Each row of a before or after table is a point. The points were changed in one or more steps. Then noise was added and the rows were shuffled. The steps act on columns, c1 being the first. What was done? A step turns or swaps two columns, mirrors them in a line or flattens them onto one, adds a multiple of one to another, or multiplies or shifts one. Angles are multiples of 10 degrees, from the lower column toward the higher: turns from -170 to 170, lines from 10 to 170 but not 90. Use the fewest steps. Two steps may share a column if one is a turn and the other turns, adds or multiplies; they go together, in the order done. Otherwise the lowest column goes first.

Before (9 x 3):
[[11.1 -2.5 -0.1]
 [11.8 -0.5  1.9]
 [-1.2 -2.5 -2.2]
 [-0.8  4.5 -1.4]
 [-0.9 -2.4 -2.7]
 [ 2.6  7.3 -4.2]
 [-1.1  1.2  3.0]
 [ 4.8 -1.4  0.8]
 [ 0.2  0.0 -3.0]]
After (9 x 3):
[[17.1 -1.5  0.9]
 [10.2 -1.7 -0.6]
 [ 3.7  0.7 -3.7]
 [ 4.3  3.9  3.0]
 [ 7.9  8.0  2.9]
 [16.3 -1.5 -2.0]
 [ 5.0  2.3 -1.9]
 [ 3.4  0.2 -3.3]
 [ 4.3 -1.7  2.9]]
Steps: shift c1 by 5.0; turn c2 and c3 by 50 degrees

Before (8 x 6):
[[  1.5   2.8  -0.8   4.1   2.4   3.5]
 [  0.1 -13.3  -2.9  -3.7   2.9   2.5]
 [  5.6  -0.9  -0.6   2.0  -1.3  -2.2]
 [  5.3   0.4  -0.3   2.7  -9.8  -3.5]
 [  0.1   2.4   8.3  -7.3   1.0  -1.3]
 [ -4.3  -3.3   0.5  -0.5  -1.0  -2.8]
 [  2.7  -4.9   1.7   3.5   2.7   7.0]
 [ -6.2  -1.6  -3.2  -4.0  -0.3   2.7]]
After (8 x 6):
[[ -4.2  -0.8  -0.1  -0.4  -3.3  -2.4]
 [  2.8   2.5  -1.7   3.4  -4.9   6.9]
 [  5.2  -1.1   0.4   2.4  -1.0  -2.4]
 [  5.1  -9.9   0.5   2.6   0.5  -3.5]
 [  1.4   2.8   0.9   4.3   2.8   3.8]
 [  0.2   3.1   3.0  -3.5 -13.8   2.5]
 [  0.2   0.5  -8.0  -7.2   2.6  -1.3]
 [ -6.3  -0.6   3.1  -4.2  -1.4   2.6]]
Steps: swap c2 and c5; multiply c3 by -1
